Rows are points. Each copy is the shape, with its points in the same order, turned, moved and blurred by noise. Some copies are also mirrored. Which?

Shape:
[[0.012, -0.032, -0.054],
[0.050, 0.026, -0.036],
[-0.010, -0.006, 0.018],
[0.005, -0.010, 0.008],
[-0.022, -0.009, 0.040],
[0.013, -0.014, 0.070]]
Copy 1:
[[0.051, 0.018, -0.011],
[-0.005, 0.053, 0.017],
[-0.008, -0.029, 0.000],
[0.004, -0.019, 0.010],
[-0.019, -0.054, 0.001],
[-0.027, -0.063, 0.045]]
Copy 1 is: only turned
Copy 2:
[[0.029, -0.056, 0.013],
[0.029, -0.003, 0.062],
[0.005, 0.010, -0.020],
[0.001, 0.002, -0.006],
[-0.005, 0.023, -0.041],
[-0.046, 0.036, -0.022]]
Copy 2 is: only turned
Copy 3:
[[-0.028, -0.044, 0.027],
[0.008, -0.054, -0.034],
[0.030, 0.009, 0.019],
[0.028, -0.009, 0.020],
[0.045, 0.027, 0.028],
[0.086, 0.007, 0.030]]
Copy 3 is: only turned

Shape:
[[-0.044, 0.017, 0.005, -0.035],
[0.030, 0.007, -0.030, 0.015],
[0.047, 0.050, -0.019, 0.014],
[-0.020, -0.008, 0.034, -0.017],
[-0.041, 0.030, 0.041, -0.042],
[-0.016, -0.017, -0.018, 0.031],
[-0.004, 0.004, 0.024, -0.044],
[0.032, 0.060, -0.012, 0.045],
[0.042, -0.014, -0.025, 0.013],
[0.035, -0.005, 0.000, 0.008]]
Copy 1:
[[0.041, 0.005, -0.063, 0.019],
[-0.022, -0.043, -0.003, 0.023],
[0.002, -0.054, 0.014, 0.058],
[0.037, 0.015, -0.021, -0.008],
[0.073, 0.017, -0.043, 0.021],
[-0.032, 0.007, -0.027, 0.009],
[0.053, -0.015, -0.026, -0.004],
[-0.011, -0.026, 0.021, 0.078],
[-0.023, -0.048, 0.004, 0.001],
[-0.003, -0.030, 0.009, 0.005]]
Copy 1 is: only turned
Copy 2:
[[0.008, 0.049, -0.007, 0.038],
[0.042, -0.026, -0.031, 0.008],
[0.077, -0.005, -0.035, -0.030],
[-0.019, 0.031, -0.009, 0.005],
[-0.002, 0.074, -0.004, 0.014],
[0.004, -0.013, -0.051, 0.035],
[0.003, 0.034, 0.015, 0.005],
[0.071, 0.011, -0.069, -0.029],
[0.030, -0.042, -0.019, -0.001],
[0.019, -0.019, -0.021, -0.014]]
Copy 2 is: mirrored
Copy 3:
[[-0.017, 0.037, 0.043, 0.018],
[-0.006, 0.006, -0.018, -0.049],
[-0.056, 0.005, -0.034, -0.037],
[0.014, 0.027, 0.004, 0.038],
[-0.029, 0.040, 0.028, 0.054],
[0.019, -0.027, 0.016, -0.025],
[0.004, 0.051, 0.009, 0.034],
[-0.056, -0.023, -0.031, -0.034],
[0.014, 0.009, -0.024, -0.052],
[0.008, 0.013, -0.028, -0.023]]
Copy 3 is: only turned
Copy 4:
[[-0.013, -0.015, 0.011, -0.042],
[-0.031, 0.029, -0.018, 0.036],
[-0.077, 0.021, -0.026, 0.035],
[-0.002, -0.041, -0.002, -0.005],
[-0.029, -0.053, 0.006, -0.047],
[0.004, 0.012, 0.024, 0.032],
[-0.013, -0.033, -0.029, -0.023],
[-0.087, 0.012, 0.002, 0.049],
[-0.013, 0.024, -0.031, 0.046],
[-0.021, 0.000, -0.027, 0.042]]
Copy 4 is: mirrored

Shape:
[[0.012, -0.025, 0.010, 0.019],
[-0.027, -0.016, -0.028, -0.014],
[-0.015, -0.016, -0.033, -0.059],
[0.002, -0.044, 0.036, 0.036],
[-0.015, 0.051, -0.004, -0.025],
[0.002, 0.003, -0.035, -0.016],
[0.043, 0.029, 0.047, 0.021],
[-0.064, 0.004, 0.046, 0.009]]
Copy 1:
[[0.002, 0.023, 0.006, 0.024],
[0.000, 0.003, 0.010, -0.037],
[0.006, 0.012, -0.036, -0.065],
[0.006, 0.043, 0.025, 0.039],
[0.060, -0.039, 0.005, -0.037],
[0.002, -0.014, -0.009, -0.030],
[0.044, -0.017, -0.010, 0.062],
[0.056, 0.034, 0.065, -0.015]]
Copy 1 is: mirrored
Copy 2:
[[0.008, -0.002, -0.027, 0.019],
[-0.009, -0.028, 0.030, 0.000],
[-0.003, -0.026, 0.037, -0.044],
[0.013, -0.029, -0.050, 0.035],
[-0.065, 0.009, 0.006, -0.024],
[-0.012, 0.007, 0.024, -0.009],
[-0.025, 0.039, -0.068, 0.000],
[-0.067, -0.054, -0.030, 0.015]]
Copy 2 is: mirrored
Copy 3:
[[0.034, 0.014, -0.015, -0.015],
[-0.021, 0.011, -0.042, -0.031],
[-0.031, -0.022, -0.075, -0.012],
[0.058, 0.012, 0.008, -0.035],
[-0.054, 0.006, -0.005, 0.011],
[-0.014, 0.019, -0.049, 0.002],
[0.023, 0.016, 0.032, 0.041],
[-0.020, -0.003, 0.037, -0.055]]
Copy 3 is: mirrored
Copy 4:
[[-0.008, -0.005, 0.024, 0.004],
[0.025, 0.005, -0.030, 0.009],
[0.004, -0.011, -0.069, 0.002],
[-0.021, 0.018, 0.045, 0.018],
[0.027, 0.007, -0.030, -0.064],
[0.026, -0.023, -0.027, -0.013],
[-0.022, -0.011, 0.046, -0.063],
[0.005, 0.076, 0.005, -0.022]]
Copy 4 is: only turned

Shape:
[[0.007, 0.020, 0.017, 0.028, 0.024, 0.035],
[-0.041, 0.020, 0.009, 0.020, 0.029, -0.051],
[-0.002, 0.046, -0.022, 0.009, -0.026, 0.021],
[0.000, 0.030, 0.007, 0.010, -0.036, 0.047],
[0.034, 0.004, -0.005, 0.039, -0.019, 0.014],
[-0.076, -0.032, 0.022, 0.008, 0.065, 0.014],
[0.057, 0.043, 0.038, -0.066, 0.003, -0.047],
[0.023, -0.014, 0.033, 0.014, -0.018, -0.016],
[-0.044, -0.002, 0.010, 0.038, 0.021, -0.045],
[0.022, -0.003, 0.014, -0.007, 0.011, 0.043],
[-0.045, -0.013, 0.012, 0.020, 0.015, -0.037],
[-0.030, -0.024, -0.028, 0.003, 0.016, -0.035]]
Copy 1:
[[-0.003, -0.053, -0.028, -0.018, -0.031, 0.017],
[-0.009, -0.006, 0.054, -0.032, -0.021, 0.059],
[-0.032, -0.034, 0.009, -0.020, 0.018, -0.011],
[-0.040, -0.030, -0.030, -0.019, -0.005, -0.020],
[0.000, -0.031, -0.043, -0.018, 0.028, 0.024],
[0.018, -0.011, 0.029, 0.040, -0.086, 0.057],
[0.057, 0.018, 0.008, -0.103, -0.007, -0.036],
[0.002, 0.011, -0.039, -0.037, -0.001, 0.032],
[0.004, -0.001, 0.031, -0.020, -0.018, 0.084],
[0.014, -0.025, -0.039, -0.003, -0.029, -0.009],
[-0.001, 0.008, 0.026, -0.010, -0.027, 0.066],
[0.020, 0.010, 0.038, 0.013, 0.004, 0.048]]
Copy 1 is: only turned
Copy 2:
[[-0.014, 0.011, -0.024, 0.048, 0.015, 0.008],
[0.027, -0.032, -0.034, -0.016, 0.010, -0.040],
[-0.050, -0.020, 0.004, -0.002, 0.009, 0.011],
[-0.058, -0.015, 0.011, 0.035, 0.039, 0.013],
[-0.006, -0.021, 0.014, 0.033, 0.009, 0.042],
[0.040, 0.046, -0.040, 0.004, 0.062, -0.046],
[-0.019, -0.025, 0.050, 0.033, -0.067, -0.064],
[0.018, -0.027, 0.039, 0.038, 0.014, -0.008],
[0.049, -0.030, -0.027, -0.015, 0.028, -0.029],
[-0.019, 0.030, 0.015, 0.046, 0.011, 0.004],
[0.039, -0.021, -0.010, -0.012, 0.035, -0.030],
[0.034, 0.001, 0.006, -0.036, 0.015, -0.010]]
Copy 2 is: only turned
Copy 3:
[[-0.065, 0.003, -0.030, -0.011, -0.005, 0.022],
[-0.029, 0.064, -0.011, -0.011, -0.050, -0.024],
[-0.054, -0.018, 0.000, -0.043, 0.001, -0.025],
[-0.059, -0.035, 0.012, -0.034, -0.001, 0.011],
[-0.018, -0.023, -0.039, -0.033, -0.005, 0.008],
[-0.045, 0.097, 0.017, 0.002, -0.008, 0.051],
[-0.023, -0.031, -0.001, 0.078, -0.030, -0.063],
[0.001, -0.013, -0.015, 0.004, -0.038, 0.011],
[-0.017, 0.067, -0.014, -0.025, -0.051, -0.001],
[-0.044, -0.014, -0.009, 0.012, 0.020, 0.025],
[-0.010, 0.060, 0.001, -0.015, -0.039, 0.005],
[0.006, 0.062, 0.001, -0.019, -0.005, -0.011]]
Copy 3 is: mirrored
Copy 4:
[[0.021, 0.042, 0.025, -0.007, -0.019, 0.016],
[0.056, 0.009, -0.054, -0.001, -0.019, -0.016],
[0.013, -0.031, 0.026, 0.009, -0.045, 0.004],
[0.024, -0.015, 0.060, -0.007, -0.027, 0.003],
[-0.004, -0.002, 0.020, -0.033, -0.017, 0.031],
[0.066, 0.050, -0.025, 0.055, 0.040, 0.004],
[-0.043, 0.015, -0.012, -0.038, -0.029, -0.094],
[0.002, 0.000, 0.003, -0.044, 0.017, -0.010],
[0.056, 0.003, -0.052, -0.008, 0.002, 0.008],
[-0.010, 0.030, 0.040, 0.005, 0.001, -0.001],
[0.049, -0.002, -0.044, 0.006, 0.017, -0.003],
[0.014, -0.008, -0.048, 0.027, 0.015, 0.010]]
Copy 4 is: only turned

Shape:
[[0.036, -0.023, -0.034, -0.013, -0.019, 0.035, 0.043, -0.002],
[0.023, 0.057, 0.038, -0.027, 0.005, -0.007, -0.066, 0.060],
[0.036, 0.015, 0.064, 0.007, 0.006, 0.010, -0.035, -0.015],
[0.040, -0.054, 0.043, -0.028, -0.003, 0.024, 0.019, 0.035],
[0.037, 0.050, 0.048, -0.001, 0.042, -0.013, -0.028, -0.015],
[-0.010, 0.004, 0.007, -0.013, -0.015, 0.019, 0.051, 0.041],
[-0.028, -0.002, -0.063, 0.043, 0.022, -0.018, -0.027, 0.027],
[-0.039, 0.010, -0.030, -0.014, 0.019, -0.016, -0.061, -0.012],
[-0.025, -0.009, -0.056, -0.012, 0.051, 0.017, -0.020, 0.005],
[-0.001, -0.027, -0.051, -0.020, -0.008, -0.012, 0.046, 0.017],
[0.002, -0.020, -0.032, 0.013, 0.024, -0.033, -0.004, 0.006]]
Copy 1:
[[0.009, -0.062, -0.047, 0.010, 0.017, 0.006, 0.022, 0.014],
[0.025, 0.006, 0.099, 0.048, -0.024, 0.013, 0.036, 0.012],
[0.022, 0.012, 0.028, 0.036, -0.027, 0.017, -0.011, -0.058],
[0.065, -0.019, -0.024, 0.032, -0.010, -0.030, 0.041, -0.024],
[0.020, 0.002, 0.070, 0.015, -0.013, 0.020, -0.043, -0.038],
[0.010, -0.008, -0.008, 0.029, 0.054, -0.027, 0.038, 0.010],
[-0.048, 0.002, 0.021, -0.061, -0.008, -0.009, 0.034, 0.027],
[-0.012, 0.043, 0.031, -0.046, -0.008, 0.049, 0.021, 0.023],
[-0.001, -0.013, 0.016, -0.072, 0.010, 0.021, 0.039, 0.010],
[0.010, -0.022, -0.034, -0.018, 0.030, -0.024, 0.023, 0.048],
[-0.006, 0.008, 0.007, -0.046, -0.011, -0.017, 0.004, 0.022]]
Copy 1 is: only turned
Copy 2:
[[0.057, -0.006, -0.001, -0.012, -0.010, -0.009, 0.003, 0.044],
[-0.063, 0.012, 0.028, 0.047, -0.074, -0.051, 0.014, -0.024],
[-0.013, -0.011, -0.017, 0.015, -0.050, -0.003, 0.038, -0.058],
[0.009, -0.066, 0.014, -0.026, -0.041, -0.014, -0.014, 0.000],
[-0.012, 0.020, 0.011, 0.040, -0.022, -0.015, 0.024, -0.077],
[0.013, 0.022, 0.031, -0.038, -0.040, 0.002, -0.031, 0.026],
[-0.056, 0.040, 0.019, -0.009, 0.046, -0.012, 0.038, 0.042],
[-0.062, 0.043, -0.037, 0.029, 0.019, -0.024, 0.006, 0.007],
[-0.017, 0.033, -0.013, -0.012, 0.043, -0.053, -0.002, 0.017],
[0.020, 0.008, 0.019, -0.006, 0.019, 0.003, -0.031, 0.058],
[-0.025, 0.006, 0.017, 0.008, 0.037, 0.004, 0.007, 0.017]]
Copy 2 is: mirrored
Copy 3:
[[0.055, -0.029, -0.027, -0.018, -0.033, 0.004, 0.000, -0.026],
[-0.049, 0.038, 0.000, -0.065, 0.020, 0.084, -0.033, 0.011],
[-0.058, -0.044, -0.026, -0.036, 0.004, 0.051, -0.016, 0.012],
[0.005, -0.038, -0.009, -0.002, -0.041, 0.028, -0.072, -0.025],
[-0.060, -0.022, -0.013, -0.024, -0.005, 0.084, 0.021, 0.027],
[0.035, 0.003, 0.014, -0.018, -0.034, 0.001, -0.028, 0.028],
[0.010, 0.058, -0.036, 0.022, 0.045, 0.006, 0.028, -0.007],
[-0.037, 0.027, 0.014, -0.012, 0.051, 0.010, 0.041, -0.032],
[-0.004, 0.043, -0.005, 0.011, -0.008, 0.004, 0.044, -0.043],
[0.069, -0.004, 0.010, 0.012, -0.004, 0.007, 0.002, -0.020],
[0.011, 0.003, -0.013, 0.034, 0.028, 0.030, 0.017, -0.015]]
Copy 3 is: mirrored

Shape:
[[0.035, 0.023, 0.000, 0.012, -0.005, 0.036, 0.017, -0.012],
[-0.037, -0.038, -0.032, 0.008, -0.043, 0.054, -0.018, -0.025],
[-0.037, -0.007, -0.007, 0.063, 0.046, 0.006, 0.027, 0.026],
[-0.044, 0.039, 0.011, -0.036, 0.046, 0.028, -0.050, -0.001],
[0.020, -0.052, -0.046, -0.017, -0.021, 0.015, 0.053, 0.046],
[-0.038, 0.055, 0.014, 0.019, -0.037, 0.004, 0.000, -0.042],
[0.001, 0.038, 0.028, -0.038, 0.005, -0.042, 0.007, -0.063],
[-0.060, -0.044, 0.025, -0.020, -0.007, -0.040, 0.011, 0.050],
[0.006, -0.009, 0.021, 0.006, -0.010, 0.028, -0.016, -0.034],
[0.029, 0.036, -0.008, 0.016, -0.022, 0.011, 0.008, 0.021],
[-0.004, 0.044, -0.020, 0.002, -0.018, -0.022, -0.040, -0.004]]
Copy 1:
[[0.006, 0.017, 0.032, 0.021, 0.016, -0.006, 0.014, -0.007],
[0.025, -0.011, -0.026, -0.067, 0.029, 0.016, 0.020, -0.006],
[-0.033, 0.053, -0.054, 0.020, -0.011, -0.033, 0.039, -0.013],
[-0.022, 0.055, -0.040, 0.007, 0.029, 0.033, -0.057, 0.040],
[0.013, -0.054, -0.025, 0.018, 0.041, -0.069, 0.012, -0.026],
[0.007, 0.026, 0.001, 0.004, 0.009, 0.046, 0.051, 0.061],
[0.011, -0.011, 0.004, 0.059, -0.031, 0.055, -0.010, 0.060],
[-0.050, -0.042, -0.077, 0.002, -0.014, -0.040, 0.002, 0.050],
[-0.003, 0.005, 0.015, -0.017, -0.010, 0.024, -0.003, 0.007],
[-0.016, 0.006, 0.020, 0.036, 0.044, -0.004, 0.030, 0.007],
[-0.028, 0.002, -0.015, 0.031, 0.047, 0.055, 0.016, 0.025]]
Copy 1 is: only turned
Copy 2:
[[-0.020, -0.016, -0.047, 0.019, -0.019, 0.001, 0.014, 0.036],
[0.039, -0.028, -0.036, -0.021, -0.015, -0.062, 0.034, -0.020],
[-0.036, -0.013, -0.004, 0.037, 0.004, 0.000, -0.030, -0.057],
[0.022, 0.031, 0.031, 0.056, -0.069, -0.023, 0.040, -0.010],
[0.036, -0.029, -0.065, 0.051, 0.068, -0.028, -0.009, 0.010],
[-0.023, -0.010, 0.032, -0.033, -0.016, -0.009, 0.048, 0.024],
[0.022, 0.007, 0.052, -0.008, -0.024, 0.017, -0.001, 0.074],
[0.044, 0.050, 0.023, 0.021, 0.056, -0.019, -0.004, -0.028],
[0.012, 0.007, -0.033, -0.016, -0.030, -0.012, 0.008, 0.020],
[-0.014, -0.015, -0.035, 0.028, 0.008, 0.025, 0.041, 0.022],
[0.026, -0.016, 0.017, 0.016, -0.013, 0.039, 0.059, 0.008]]
Copy 2 is: mirrored
Copy 3:
[[-0.014, -0.016, 0.030, -0.013, 0.033, -0.038, 0.006, -0.003],
[0.053, -0.014, -0.030, -0.028, 0.007, -0.034, -0.020, -0.058],
[-0.030, 0.029, 0.009, 0.050, -0.033, -0.023, 0.006, -0.052],
[0.045, -0.011, -0.024, 0.080, 0.042, -0.002, 0.007, 0.018],
[0.031, 0.057, 0.050, -0.049, -0.032, -0.011, -0.006, -0.018],
[-0.031, -0.016, -0.055, 0.004, 0.037, -0.042, -0.028, 0.010],
[-0.013, -0.028, -0.039, 0.002, -0.003, -0.036, 0.021, 0.082],
[0.028, 0.038, -0.016, 0.024, -0.072, 0.003, -0.053, 0.017],
[0.018, -0.047, 0.000, 0.000, 0.007, -0.038, -0.005, -0.005],
[-0.029, 0.001, 0.025, -0.015, 0.032, 0.003, -0.014, 0.005],
[-0.015, -0.013, -0.034, -0.003, 0.028, 0.033, -0.002, 0.017]]
Copy 3 is: mirrored
Copy 4:
[[0.032, 0.012, 0.012, 0.014, -0.008, 0.016, 0.009, -0.037],
[-0.028, 0.019, -0.014, 0.025, -0.066, 0.063, -0.035, -0.001],
[-0.047, -0.043, 0.004, -0.032, -0.021, -0.015, 0.021, -0.009],
[-0.041, 0.030, -0.059, 0.037, 0.014, 0.008, 0.039, -0.011],
[-0.019, 0.045, 0.073, -0.047, -0.025, 0.057, -0.009, -0.016],
[0.042, -0.002, -0.057, 0.009, -0.046, 0.007, -0.001, 0.024],
[0.053, 0.027, -0.031, 0.033, 0.026, 0.016, 0.047, 0.056],
[-0.055, 0.053, 0.007, -0.040, -0.004, -0.009, -0.003, 0.066],
[0.011, 0.012, -0.011, 0.044, -0.013, 0.016, -0.018, 0.003],
[0.033, 0.025, -0.005, -0.020, 0.004, 0.011, -0.012, -0.034],
[0.017, 0.019, -0.057, -0.010, 0.025, 0.036, -0.014, 0.002]]
Copy 4 is: mirrored
